Each row of a before or after table is a point. One or more steps were done to the points. Then noise was added and the rows were shuffled. The steps act on how far a point lies along the listed directions, d1 being the first. Write out the steps. A step turns or swaps two directions, mirrors them in a line or flattens them onto one, adds a multiple of one to another, or multiplies one. Angles are multiples of 10 degrees, from the lower direction toward the higher: turns from -170 to 170, lines from 10 to 170 but not 90. Use the fewest steps. Two steps may share a direction if one is a turn and the other turns, adds or multiplies; they go together, in the order done. Otherwise the lowest direction goes first.
In the rows, 128 means zero.

Directions:
(1): [150 160  69]
(2): [178 161 165]
(3): [172  75 116]
Before (8 x 3)
[[107 122 143]
 [175 127 157]
 [ 68 153  90]
 [145 111 183]
 [168  94  84]
 [144 133  80]
 [159 126 133]
 [158 128 102]]
After (8 x 3)
[[217  11 104]
 [199 104 133]
 [177  97 127]
 [172 116 126]
 [146 101 119]
 [169  91 122]
 [ 16 198 134]
 [106 137 132]]
Steps: flatten d1 and d2 onto the line at 80 degrees; multiply d3 by 2.5

Directions:
(1): [150 117  83 198 113  76 158  85]
(2): [191  86  86  84 156 149 177 142]
(3): [ 87 144 118 170 214 150 160 148]
(4): [149  88 200 143 145  71 143 172]
Before (11 x 8)
[[109 189 142  54  70 164  67 142]
 [ 83 138 137 205 175 144 109 140]
 [103 165  98 162  27 103  73  61]
 [145 119 106  69  81 127 118 104]
 [132 122  57 173 178 168 151 123]
 [113  85 190 165 173 111 161 170]
 [107 146 107 176  44  77  84  75]
 [123 128  56 154 129 144 176  86]
 [215 113 113  95  59  73 161 138]
 [170  73 117  68 110 122 108 125]
 [ 74 141 128 172 136 113 104 129]]
After (11 x 8)
[[ 59 150 157 236 161  72 125 133]
 [125 100 155 138 103  77 101 145]
 [ 71 155 103 132 173 147 136 115]
 [156 135  85 143  56 138  87  83]
 [135 165  53 154 191 141 203 143]
 [ 79 130 149 231 157  63 132 134]
 [ 56 194 179 120 173 149 102 187]
 [164  94 177 138  64  97  74 122]
 [111 148  86 163  71 126 134  65]
 [101 113  74 117 195 171 124 127]
 [190  54 142  90  97 125 163 147]]
Steps: turn d2 and d4 by -60 degrees; multiply d3 by -1

Directions:
(1): [ 59 183 153 157 160 153 117 134 120 202 121 184]
(2): [120 123 102 132 111  46 111 155 201 145  59 152]
(3): [118  89  59 113 129 131 113 180 150 166 217 146]
(4): [158 110 164 132  99 209  77 117 210 145 121 124]
Before (10 x 12)
[[ 96 137 126 144 125 149 101 139 133 181 131 168]
 [113 149 171 148 112 140  98 113 151 159  90 161]
 [150 114 162 119 119 249 129 107  46 124 229 117]
 [135 151 132 134 136 136 105 129 143 142 110 126]
 [114 133 142 160 120 194 105 132 146 161 114 141]
 [108 106  95 137 133 178  97 133 177 157 147 142]
 [106 133 151 141 103 145  90 137 201 161  81 139]
 [117 162 110 140 145 130 103 125 152 142 116 149]
 [127 132 141 133 147 219 155  96  36 105 220  95]
 [ 96 143 172 132 139 205 136 110  86 167 171 143]]
After (10 x 12)
[[ 86 129 100 145 148 163 108 131 152 165 135 153]
 [132 117 177 123 117 226 121 104 118 147 170 121]
 [106 140 142 162 125 189 109 134 139 166 114 146]
 [126 135 164 126 134 235 140 108  22 136 223 132]
 [ 79 151 146 147 119 130 101 143 177 177  84 154]
 [120 139 168 145 107 145  93 117 161 157  96 158]
 [138 125 144 131 141 225 152  94  45  98 217  89]
 [134 152 130 134 138 135 107 131 143 144 112 128]
 [136 147 112 136 133 140  94 123 169 130 116 138]
 [131 114 136 135 104 169  86 131 164 159 127 147]]
Steps: swap d1 and d4; multiply d3 by 0.7

Directions:
(1): [162 108 181 141 103 120  87 126 163 173  34  69  71  86 149 162 137 150]
(2): [139  91 111  99  18 110 225 153  99 138 148 117  97  92 117 137 107 125]
(3): [184 104 109 160 141 163 136 126 137 233 181  78 166 179 136 141  81 137]
(4): [113  92 156 213 126 193 149  83  63 101  91 100 155 103  68  94 118 121]
(5): [173  82 119 115 144  71 111 113 108  68 151  59 109 185  67 179 167 106]
(6): [ 81 117  88 129 124 132 109 135  49 152  73 144  63 210 166 135  92  90]
Before (12 x 18)
[[143 106 210 211 154 166 126 102 168 107 128  67 191  77  73 123 151 130]
 [152 148 197 179 167 168  84  98 169 135 126 112 167  89 124 119 138 174]
 [121 163  89 115 180 130 120 129 118 132 183 160 161 200 133 137 106 137]
 [177 112 142 167 138 138 127 107 145 192 146  89 151 142 117 120  91 130]
 [ 87 171 153 128 130 148 153 128 124  97 114 170 145  69 147  69 132 146]
 [171  71  97 156 101 154 156 111  67 185 133  54 123 178 110 163  88 106]
 [104  91 138 204 116 176 150 112  63 164  94 107 118 118 160  99  99 113]
 [142 138 120 142 152 132  77 108 145 162 144  95 145 177 129 135 112 134]
 [154  79 132 183  92 158 157 121  74 173 136  76 132 118  99 102  75 115]
 [133  90 123 138  85 158 154 147 119 199 135  93  81 163 136 141  93 132]
 [167  46 143 168  80 156 169 111  57 181  90  52 119 136  94 151  79 106]
 [110 134  96  83 142 125 111 130 102 130 117 179 112 172 166 146 141 106]]
After (12 x 18)
[[ 83 158 155 128 109 144 144 134 106 123  68 155 100  78 166  85 122 141]
 [207  94  86  87  73 106 200 144 143 177 226  72 153 138 112 175 109 129]
 [164 137 179 183 186 161  69  93 156 152  81  81 150 121 111 149 130 173]
 [156 110 116 164 134 141 143 110 109 186 156 108 147 172 120 113  76 112]
 [187  79  84  57  36  85 249 168 115 167 239 110 151 131 111 160  86 113]
 [133 128 137 192 170 170  79  78 119 139 136  86 179 164  91 111 113 133]
 [153 138 159 116 166 143  96 104 170 112 122 143 168  91 125 138 178 144]
 [137 101 129 152  75 141 217 138 117 146 191 123 158  69 145  99 114 133]
 [ 69  76 133 211 111 179 159 115  24 124  89 100 115 185 101 118  90  68]
 [173  93 100 102  42 100 204 168 115 185 203 100 118 111 128 124  76 122]
 [155 123 105  79  87 120 184 173 182 179 236 127 128 146 137 140 113 147]
 [ 78 121 148 227 165 217 103  79  26 122  91 138 142 176 115  89  89 119]]
Steps: turn d1 and d6 by 170 degrees; multiply d2 by 2; turn d2 and d4 by -50 degrees
